Each row is a point. To make a cloud, some directions were put in groups of two or more. Within a group, all points are equally far from the middle, so they leave a hole (a ring in 2 directions, a hollow ball in 3). The other directions are filled evenly. Then the cloud was stretched, turned, moved and blurred a little. How many holes are there, and how many directions does each take, smallest first?

Cloud (14 x 2)
[[34, -20],
[-14, 50],
[-43, 14],
[25, 39],
[-16, -29],
[-43, 6],
[-6, -33],
[-27, -22],
[42, 4],
[-40, 29],
[3, 50],
[35, 28],
[-37, 33],
[-43, 20]]
Holes: 1 (2)

Cloud (22 x 3)
[[10, 48, 0],
[-3, 55, 18],
[-35, -4, -6],
[-31, 14, -25],
[-16, 52, 8],
[22, 16, -15],
[-39, -16, -9],
[-80, -63, 30],
[43, 58, 36],
[17, 13, 31],
[6, -52, 56],
[-50, -4, -7],
[-9, -29, 15],
[-22, -51, 4],
[-24, -29, 0],
[-30, -57, 6],
[2, -29, 46],
[-1, 41, 31],
[-2, -41, -4],
[-3, -24, -2],
[-50, -29, -15],
[-14, 22, 10]]
Holes: 0

Cloud (27 x 4)
[[-10, -1, 80, -19],
[-11, -6, 12, 40],
[7, -23, 33, -39],
[-48, -4, 50, 14],
[-27, -3, 15, -22],
[37, 6, -35, -15],
[9, -8, 34, 48],
[-11, -7, -72, -11],
[-30, -30, -36, -9],
[-11, -3, -76, -7],
[13, 36, 57, -4],
[34, 20, -45, -34],
[37, -12, -42, -29],
[-21, 30, -38, -50],
[38, 0, -26, -40],
[0, 57, -12, 9],
[12, 4, -36, -51],
[18, 30, 8, -30],
[13, 59, -18, 6],
[-10, -29, 43, 49],
[18, -36, 24, 20],
[-14, 15, 0, -23],
[58, -4, -56, -9],
[-23, 59, 2, -26],
[37, -65, -22, -2],
[3, 14, -21, -23],
[27, 6, -32, -9]]
Holes: 0

Cloud (49 x 6)
[[13, 38, 25, -9, 20, 41],
[33, 16, -62, -18, -44, 24],
[-36, -56, 24, -1, 5, 6],
[-62, -7, 41, -14, -28, -14],
[-39, -37, 9, 25, 5, 27],
[4, 0, -63, -56, -24, -18],
[-14, 3, -12, -61, -37, 23],
[-40, -29, -22, 37, -15, 14],
[4, 12, -28, -47, -50, 19],
[-19, -50, 10, -38, 10, 27],
[25, -4, -47, 26, -15, -35],
[11, -24, 6, 27, 8, 45],
[-51, -24, 42, -53, 13, 2],
[-4, 33, 1, 23, 39, 15],
[-43, 8, 1, -20, 50, 2],
[27, 22, -66, 33, -1, 14],
[38, 22, -41, 13, 35, 24],
[15, 28, -77, 12, 16, 43],
[2, 37, -5, -58, 45, 39],
[-35, 10, -33, -13, -57, -62],
[-4, 23, 3, -69, 42, 28],
[4, -45, 2, 5, -49, -23],
[-60, 0, 49, -6, 24, 11],
[-30, -52, -3, -31, -43, -27],
[-1, 0, -13, 39, -22, 36],
[4, 20, 11, -1, -32, 28],
[-11, 15, -26, -68, 21, -11],
[10, -17, -38, 7, -26, -61],
[-12, 34, -21, 31, 6, -22],
[-9, 1, -68, -49, -18, 12],
[35, -32, 24, -9, -16, 1],
[-35, -53, 45, -13, -7, -26],
[6, -37, 18, -5, 38, -19],
[-7, -2, -14, -62, -31, 30],
[-55, -13, -49, -8, -8, 9],
[-19, -15, -30, -7, -30, -73],
[-60, -17, 31, -49, -16, 0],
[14, -23, -24, -47, -14, 44],
[-51, -13, -11, 39, -17, 18],
[9, -41, -34, -17, -8, 40],
[-3, 37, 17, 12, 40, 30],
[17, -24, 4, -60, 36, -5],
[-45, 37, 5, -25, 4, -39],
[5, -1, -63, -4, 33, 20],
[-20, -43, 47, -8, -23, -35],
[-42, -22, -27, -22, 0, 44],
[-12, -12, -9, -48, 7, 61],
[-32, 19, 15, -49, 6, 54],
[26, 7, -44, 1, 47, 28]]
Holes: 2 (2, 4)

Cloud (72 x 8)
[[-19, 45, -47, 62, -25, -33, 0, -4],
[-18, -19, 50, 28, 25, -20, -4, 24],
[30, 26, 25, 49, -7, 6, -68, -7],
[39, -44, 23, 19, 2, -16, 28, -54],
[24, 53, -48, 39, -56, -41, 36, -45],
[2, -1, 1, 24, 69, -2, 36, 17],
[-3, 21, -11, -1, -65, -37, -39, -32],
[-32, 25, -14, 21, 25, 17, 44, 33],
[11, -18, 14, -48, 0, -40, -22, 16],
[-37, -11, 12, 43, 81, -6, 9, 8],
[11, 21, -2, 16, -7, -59, -22, -61],
[43, 17, -16, 42, -2, 10, -79, -5],
[50, 4, 37, 31, 26, 5, -37, -5],
[-13, 43, 10, -14, 43, -4, 4, 41],
[-8, 6, -19, 30, 18, -85, 48, 1],
[17, -2, 28, -53, -16, -15, 2, 21],
[-38, 31, 24, 10, 23, -55, -1, -21],
[-25, 45, -4, 6, -20, -51, -29, -38],
[-17, -18, 24, 47, 7, -32, 44, -31],
[34, -2, -12, 16, 5, -6, 0, 38],
[29, 0, -2, -10, 6, 18, -67, -23],
[26, 32, 36, -17, 3, -3, 17, 27],
[4, 10, -38, 27, 13, 35, -52, -33],
[11, 52, 14, -25, -1, 12, 6, 0],
[16, 13, -56, 62, 9, -41, -23, -46],
[-24, 11, -4, -26, 49, -3, -16, 37],
[31, -6, 19, 58, 4, 21, -53, -11],
[58, 22, 13, 10, -23, -38, 36, 13],
[27, 19, -3, 22, -13, 35, 2, 25],
[-14, -57, -14, 9, 18, -12, -47, 4],
[-50, 11, 37, 0, 51, -13, 34, 20],
[-6, -30, -55, -3, 39, 5, 39, -25],
[0, 29, -41, 18, -46, -29, -2, -65],
[-16, 11, -29, 40, -37, -6, 78, -45],
[42, 24, -37, 59, -19, -1, 2, -33],
[-39, 21, -29, 0, -25, -76, 22, -26],
[11, -27, -16, 57, -54, -49, -21, -7],
[31, 40, -13, 69, -26, -47, 3, -48],
[33, 45, -55, 64, -19, -18, -9, -36],
[23, -16, 13, 14, 28, 9, 24, 36],
[-10, -41, 43, -11, 45, 6, -45, 1],
[-31, 30, 32, -15, 8, 10, 46, 14],
[23, -5, -37, 15, -43, 41, -16, -5],
[22, -7, -51, 4, 8, -22, 47, -29],
[-16, 14, 32, -8, -32, -43, 45, -1],
[14, 34, -45, -17, -37, 5, -20, -17],
[13, 62, 9, -11, 34, 10, -1, 7],
[26, -4, 1, -15, -29, 24, -9, -55],
[-27, -13, -40, -20, 29, -52, 39, -19],
[-31, -50, -24, 13, 10, -21, -21, 7],
[16, 11, -4, 16, 34, -72, 27, -39],
[-32, 13, -13, -5, -37, -63, 25, -26],
[28, -17, -32, 4, -57, 12, 64, -28],
[22, 64, 21, 25, -24, -3, -56, -6],
[10, -42, 25, -1, -57, -23, -32, -41],
[-3, -23, -29, 28, -58, 17, 35, 1],
[0, 19, 2, -5, 69, 45, -8, 2],
[6, -46, 15, 41, 15, 10, -69, 6],
[-26, 32, 20, -29, -20, -17, 29, 4],
[34, -10, 30, -13, 12, -40, 43, -4],
[18, 40, -68, 21, 21, -2, -30, -17],
[-1, 24, 43, 19, -37, -10, 17, -10],
[5, 29, -45, -21, -11, -11, -22, 25],
[23, -33, -22, -32, -25, 10, 52, -27],
[-22, -35, -6, -39, 28, -25, 46, -19],
[22, -5, -12, 6, -57, 4, -74, -31],
[-36, 34, 9, -9, 74, -28, -9, 35],
[16, 37, -30, -19, 23, -5, -44, -23],
[40, 28, -32, 20, 2, -41, 54, -20],
[50, 9, 32, 45, -23, 22, 1, -24],
[21, 31, -19, 5, -32, -7, 70, -50],
[-25, 11, 9, 17, 78, -15, 75, 11]]
Holes: 2 (3, 3)
